Each row of a before or after table is a point. The points were changed in one or more steps. Then noise was added and the rows were shuffled. The steps act on columns, c1 being the first. Write out the steps. A step turns or swaps two columns, mirrors them in a line or flattens them onto one, adds a multiple of one to another, or multiplies or shifts one. Angles are multiples of 10 degrees, from the lower column toward the higher: turns from -170 to 170, lines from 10 to 170 but not 90. Use the fewest steps. Two steps may share a column if one is a turn and the other turns, adds or multiplies; they go together, in the order done. Otherwise the lowest column goes first.

Before (8 x 3)
|  .03 |  .13 | -.15 |
| -.01 |  .00 | -.11 |
| -.41 | -.14 | -.31 |
| -.14 |  .00 |  .22 |
| -.40 |  .21 | -.14 |
|  .16 | -.16 |  .20 |
| -.07 | -.06 | -.06 |
|  .17 |  .16 |  .04 |
After (8 x 3)
| -.42 | -.13 | -.94 |
|  .17 | -.16 |  .60 |
| -.13 | -.01 |  .64 |
| -.40 |  .21 | -.40 |
|  .03 |  .13 | -.44 |
| -.08 | -.07 | -.17 |
| -.02 |  .01 | -.31 |
|  .18 |  .16 |  .13 |
Steps: multiply c3 by 3

Before (12 x 4)
| -.38 |  .16 | -.07 |  .33 |
|  .09 | -.24 | -.20 | -.28 |
| -.34 |  .14 |  .27 |  .02 |
| -.44 |  .39 |  .26 |  .50 |
|  .21 | -.29 |  .66 | -.30 |
|  .30 | -.10 | -.21 | -.29 |
| -.60 |  .57 |  .40 | -.39 |
| -.05 |  .08 | -.28 | -.12 |
|  .19 |  .07 |  .18 |  .34 |
| -.39 |  .35 |  .34 | -.38 |
| -.26 |  .02 | -.29 | -.32 |
| -.46 | -.27 | -.24 |  .18 |
After (12 x 4)
| -.07 |  .10 | -.17 | -.38 |
| -.18 |  .00 |  .32 |  .24 |
|  .42 | -.07 | -.69 |  .58 |
|  .48 | -.03 |  .37 | -.01 |
| -.30 |  .69 | -.19 |  .20 |
|  .48 | -.17 | -.09 | -.17 |
|  .23 |  .05 | -.48 |  .49 |
|  .34 |  .12 | -.27 |  .09 |
|  .00 | -.27 |  .10 |  .13 |
|  .58 | -.06 | -.47 | -.34 |
|  .13 | -.25 |  .16 |  .37 |
| -.39 | -.11 |  .21 |  .18 |
Steps: turn c1 and c4 by -160 degrees; turn c2 and c3 by -130 degrees

Before (8 x 8)
| -.47 | -.30 |  .02 |  .36 | -.13 | -.42 |  .33 | -.26 |
|  .29 | -.27 |  .06 |  .17 |  .23 | -.31 |  .19 |  .23 |
| -.09 | -.59 |  .34 | -.10 |  .39 | -.33 | -.01 |  .48 |
| -.30 | -.09 | -.17 |  .24 | -.04 | -.27 |  .46 |  .23 |
|  .16 | -.51 |  .28 | -.16 |  .20 |  .42 |  .17 |  .19 |
| -.02 | -.57 | -.11 |  .07 | -.61 | -.10 | -.45 |  .16 |
|  .17 | -.05 |  .59 | -.57 |  .08 | -.25 |  .25 | -.30 |
|  .18 |  .20 |  .38 |  .72 | -.03 | -.11 | -.36 |  .28 |
After (8 x 8)
| -.29 | -.42 | -.26 |  .43 | -.13 | -.37 |  .07 |  .58 |
|  .26 | -.20 | -.16 | -.15 | -.20 | -.29 |  .53 |  .13 |
|  .12 | -.49 | -.01 |  .36 | -.50 | -.12 | -.36 | -.34 |
|  .22 | -.45 | -.43 | -.07 |  .13 | -.39 |  .44 | -.28 |
| -.34 | -.29 | -.02 |  .45 | -.01 |  .39 |  .26 |  .30 |
| -.63 |  .33 | -.12 |  .47 |  .30 | -.26 |  .35 | -.11 |
| -.17 | -.32 |  .21 |  .02 | -.04 | -.31 |  .27 |  .33 |
| -.43 | -.31 | -.04 | -.70 | -.25 | -.09 | -.22 |  .16 |
Steps: turn c1 and c3 by 120 degrees; mirror c2 and c4 in the line at 160 degrees; turn c5 and c8 by 50 degrees; shift c7 by .10

Before (10 x 9)
|  .12 |  .18 |  .09 | -.12 |  .40 |  .15 | -.32 | -.22 |  .00 |
|  .49 | -.47 |  .07 | -.44 | -.13 |  .06 | -.06 |  .07 | -.28 |
| -.10 | -.14 |  .03 | -.07 | -.11 |  .56 |  .12 |  .24 |  .26 |
| -.85 | -.26 |  .12 |  .07 |  .75 | -.61 | -.20 |  .25 | -.15 |
|  .56 |  .04 |  .00 | -.12 |  .02 |  .14 |  .49 | -.15 |  .26 |
| -.18 |  .13 |  .00 |  .18 | -.29 |  .25 | -.03 | -.47 |  .31 |
| -.46 | -.39 | -.04 |  .40 |  .16 |  .30 | -.07 |  .31 | -.72 |
| -.19 | -.78 | -.64 |  .43 |  .11 |  .24 | -.43 |  .64 | -.69 |
|  .05 |  .49 | -.08 | -.36 |  .06 | -.30 | -.24 |  .01 | -.24 |
|  .09 |  .14 |  .33 |  .22 |  .00 | -.07 | -.16 |  .10 |  .16 |
After (10 x 9)
|  .42 |  .05 | -.01 | -.13 | -.13 |  .33 |  .48 | -.15 |  .23 |
| -.10 |  .46 | -.07 | -.31 |  .15 | -.09 | -.20 | -.03 | -.23 |
|  .12 |  .18 |  .10 | -.11 |  .44 |  .14 | -.18 | -.24 |  .02 |
|  .30 | -.46 |  .08 | -.45 | -.09 |  .24 | -.09 |  .05 | -.26 |
| -.82 | -.25 |  .15 |  .07 |  .76 | -.65 |  .07 |  .22 | -.11 |
| -.12 | -.43 | -.01 |  .39 |  .20 | -.09 | -.02 |  .30 | -.75 |
|  .00 |  .13 |  .00 |  .16 | -.30 |  .06 | -.17 | -.45 |  .31 |
|  .01 |  .16 |  .31 |  .22 |  .06 |  .01 | -.17 |  .11 |  .17 |
| -.02 | -.79 | -.66 |  .40 |  .26 | -.01 | -.39 |  .62 | -.67 |
|  .22 | -.15 |  .05 | -.07 | -.15 |  .17 |  .06 |  .24 |  .28 |
Steps: flatten c1 and c6 onto the line at 40 degrees; turn c5 and c7 by 20 degrees

Before (11 x 11)
|  .42 | -.07 |  .49 | -.39 |  .18 | -.04 |  .30 | -.36 |  .16 |  .51 | -.18 |
|  .23 |  .38 |  .13 | -.11 | -.25 |  .27 | -.04 |  .38 | -.09 | -.03 |  .26 |
| -.30 | -.29 |  .02 |  .50 | -.41 |  .53 |  .06 |  .05 |  .88 |  .07 |  .27 |
|  .24 |  .51 | -.34 |  .01 |  .03 |  .52 |  .05 | -.19 |  .71 |  .08 |  .16 |
|  .06 |  .19 | -.01 | -.11 | -.21 | -.12 |  .32 |  .53 |  .48 | -.01 | -.27 |
| -.48 |  .21 |  .22 | -.32 |  .40 | -.26 |  .14 | -.04 |  .05 |  .50 | -.11 |
| -.26 | -.30 |  .29 |  .05 |  .15 |  .31 |  .12 |  .17 |  .04 |  .45 | -.41 |
| -.39 |  .47 |  .27 |  .49 | -.06 |  .05 | -.14 | -.17 |  .32 |  .59 | -.36 |
| -.41 | -.01 |  .66 |  .17 |  .11 | -.09 |  .18 |  .17 |  .40 | -.24 | -.40 |
|  .47 | -.01 |  .43 |  .46 |  .31 | -.09 |  .10 |  .03 |  .07 | -.10 |  .25 |
| -.24 | -.09 | -.28 |  .09 | -.45 |  .53 |  .66 |  .16 |  .41 | -.17 |  .16 |
After (11 x 11)
|  .23 |  .49 | -.33 |  .01 |  .09 |  .52 | -.18 |  .06 | -.70 |  .08 |  .16 |
|  .05 |  .20 | -.01 | -.10 |  .29 | -.12 |  .53 |  .31 | -.41 |  .00 | -.27 |
| -.47 |  .19 |  .23 | -.32 | -.38 | -.26 | -.03 |  .14 | -.10 |  .50 | -.11 |
|  .41 | -.07 |  .50 | -.38 | -.15 | -.04 | -.38 |  .31 | -.19 |  .52 | -.17 |
|  .47 | -.01 |  .44 |  .45 | -.28 | -.08 |  .04 |  .09 | -.11 | -.11 |  .25 |
| -.41 |  .00 |  .67 |  .18 | -.06 | -.09 |  .17 |  .19 | -.41 | -.25 | -.41 |
| -.39 |  .49 |  .26 |  .48 |  .11 |  .06 | -.17 | -.15 | -.30 |  .59 | -.37 |
| -.31 | -.30 |  .01 |  .50 |  .56 |  .56 |  .06 |  .06 | -.80 |  .08 |  .26 |
| -.27 | -.30 |  .30 |  .04 | -.13 |  .30 |  .16 |  .14 | -.08 |  .46 | -.41 |
| -.23 | -.09 | -.31 |  .10 |  .51 |  .52 |  .17 |  .66 | -.33 | -.17 |  .17 |
|  .23 |  .39 |  .12 | -.12 |  .23 |  .25 |  .36 | -.04 |  .13 | -.04 |  .25 |
Steps: turn c5 and c9 by -170 degrees; swap c7 and c8
